Each row of a before or after table is a point. One or more steps were done to the points. Then noise was added and the rows were shuffled. The steps act on columns, c1 being the first. Write out the steps. A step turns or swaps two columns, mirrors them in a line or flattens them onto one, adds a multiple of one to another, or multiplies or shifts one. Angles are multiples of 10 degrees, from the lower column toward the higher: turns from -170 to 170, lines from 10 to 170 but not 90. Use the fewest steps. Two steps may share a column if one is a turn and the other turns, adds or multiplies; they go together, in the order done. Otherwise the lowest column goes first.

Before:
[[ 45  41  -6]
 [ 39   2 -60]
 [-56  25 -54]
 [-54   4  57]
 [-19 -51  65]
 [ 34  35 -53]
 [-73 -22  47]
 [-28   5  17]
 [ -4 -34   9]
 [ 55  -5 -93]
 [-24  -2 -52]
 [-22  -1  -3]]
After (12 x 3):
[[ 55 -90  20]
 [ 37 -57  11]
 [-55 -57 -18]
 [-22  -4   2]
 [-18  73  42]
 [-27  18  -8]
 [ 47 -12 -40]
 [-53  54 -16]
 [ -2  14  29]
 [-72  51  13]
 [-24 -50  11]
 [ 34 -58 -26]]
Steps: turn c2 and c3 by -100 degrees

Before (13 x 8):
[[ 24  13  13 -25  -6  39 -38  37]
 [-16  -1 -28  54  -7 -61 -22 -79]
 [ 44  44 -24 121   2  20  17  37]
 [ 24  -5   8  46  21 -25 -32 -21]
 [ 11 -14  18  98   8 -50 -11  12]
 [ 62 -58 -31 -31 -46 -15  -5  75]
 [-38  19   7  43  41 -93  13 -50]
 [ 19  18  38  66 -13 -88 -24 -62]
 [ 33 -41 -14  -4 -30   2   6  48]
 [ 60 -53 -14 -11 -33  11  -2 -13]
 [ 83 -65   5 -29 -20  -5  44   8]
 [ 24  30  10  80 -54 -26  33   7]
 [ 15 -48  17  34 -41  57  15  71]]
After (13 x 8):
[[-12   8  16  99  10 -49 -11 -12]
 [  0 -33  11  81  16 -25  33  53]
 [-32  36  18  32  78  55  14  28]
 [ -2 -22  38  65 -59 -87 -25  23]
 [-62  24 -12 -14  -8  10  -2  35]
 [-69  29 -30 -31  82 -17  -5  31]
 [  9   9 -31  55 -75 -60 -23  20]
 [ -2 -55 -23 122  36  19  17  -8]
 [ 31  -3   7  43 -56 -93  10 -32]
 [-85  28   6 -28  15  -3  43  19]
 [ -7 -24  14 -23  36  40 -39  -2]
 [-40  24 -14  -5  50   1   7  21]
 [-17  -5   6  49 -28 -25 -33 -18]]
Steps: multiply c1 by 0.7; turn c1 and c2 by -150 degrees; turn c5 and c8 by -100 degrees
